Every row gives one point. Any point is a mix of the corners, with weights that add up to 1. It lies inside the corners' shape when no weight is negative. Say inside or outside, and name the corners with a negative weight.

Corners:
(1): [-1.5  0.6 -1.2]
(2): [-4.6  5.3  5.6]
(3): [ 6.0 -4.9  5.3]
(4): [ 1.6 -6.7  1.5]
Points:
[-2.0  0.8 -0.7] -> outside (3)
[ 0.3 -0.5  1.7] -> inside
[ 0.4 -0.2  1.1] -> outside (4)
[ 0.3 -0.8  0.9] -> inside
[-1.2 -0.9  3.4] -> inside
[-2.7  0.7  1.1] -> outside (3)

Corners:
(1): [-3.4  4.3  3.8 -1.2  3.0  1.7 -5.6  2.6]
(2): [-0.3 -4.9 -3.1 -3.8 -2.8 -4.6  9.4  1.9]
(3): [ 4.3  0.5 -0.5  0.0  0.5  5.1 -4.4  2.8]
(4): [ 1.5  0.1  1.4  5.1 -1.8 -1.9  2.9  7.5]
(5): [ 5.4 -1.4  3.4 -0.6  1.0  0.0 -3.6 -0.7]
(6): [-2.0 -1.9 -2.2  2.7 -0.8 -1.8  3.8  1.2]
(7): [-7.1 -3.9  3.3 -0.8 -1.0 -0.1  4.8 -2.4]
(8): [ 6.1 -3.9 -7.2 -1.7 -7.6  1.8 -3.4 -3.3]
(9): [-2.0  7.3 -1.1 -1.6  4.3  4.1  1.5 -7.5]
Points:
[ 1.7 -1.0 -1.7 -0.7 -1.5 -0.4  1.2  0.9] -> outside (7)
[ 0.6 -1.9  1.9 -0.6 -0.3  0.0  0.1 -0.8] -> inside
[-1.0 -0.3 -1.4  1.0 -0.1 -0.4  2.5 -0.3] -> inside
[-1.7 -1.9 -1.1  0.7 -0.8  1.4  2.0 -3.6] -> outside (1, 2, 4)
[-1.2 -1.6 -0.8 -1.3 -0.8 -0.9  4.0  0.1] -> inside
[ 2.0  1.2 -0.8 -0.4  0.5  3.3 -1.7 -0.1] -> inside
[ 1.4  0.6 -0.8 -0.5  0.0  0.9 -0.4  1.3] -> outside (7)

Corners:
(1): [  3.0 -10.3  -3.6  -0.8  -1.6   1.3  -1.7   3.6   1.2   0.0  -0.3   4.6]
(2): [-0.1  1.5 -1.4  3.5 -1.4 -0.6  3.4  1.3  4.0 -1.9 -2.1  1.5]
(3): [ 4.0 -4.9 -0.2 -1.7 -6.9 -0.7  2.2  4.3  0.1  1.0 -3.2  7.4]
(4): [-3.1 -7.2 -3.3 -1.2 -4.7  3.4 -2.3  3.6 -1.0 -0.6  1.0 -0.3]
(5): [ 0.5  3.8 -1.0  2.1  3.6  0.4  7.3 -0.7 -2.1  0.0 -2.8  3.8]
(6): [ 2.1  6.5 -2.5 -5.9  0.4  7.5 -1.2  2.9  3.1  3.0 -0.3  4.4]
(7): [ 0.6  1.6  3.6  3.9 -0.9  4.5  1.4 -5.2  1.1 -1.9  3.4  4.9]
(8): [-1.6 -2.3  2.3 -4.3 -1.8  2.8 -0.2  6.4  1.8 -1.1  0.1  0.1]
(9): [ 5.0  1.9 -0.3  2.6 -2.5  0.6  3.0 -1.7 -3.1 -4.7  1.6  0.5]
(10): [ 4.0 -3.8 -1.4  5.0 -4.8 -0.6  3.5  1.7 -0.5 -0.6  2.1  1.1]
(11): [-0.9 -0.4 -1.3  0.8 -1.2 -2.4 -3.3  4.4  1.1  1.2 -1.0 -1.8]
(12): [ 4.8  2.6 -0.6  3.3  1.9  0.9  6.1 -3.4 -0.9  0.6 -2.8  0.0]
(13): [-1.6  8.0 -2.4 -8.6  2.0 -0.1  3.9  0.6  1.4  1.5  1.5 -0.5]
Points:
[ 0.7  1.0 -1.2 -1.8 -1.5  1.8  1.3  2.2  1.1 -0.1  0.6  2.0] -> outside (12)
[ 1.9  0.2 -0.6  0.6 -1.4  2.0  2.9  0.3  0.3 -0.7 -0.5  2.9] -> outside (11)
[-0.2  0.3 -1.5 -6.4 -2.5  3.6 -0.3  4.3  3.1  1.5  0.7  3.3] -> outside (5, 9, 11, 12)
[ 1.8 -0.9 -1.0  0.3 -1.4  1.6  2.8  0.8  0.1 -0.3 -0.2  2.4] -> outside (11)
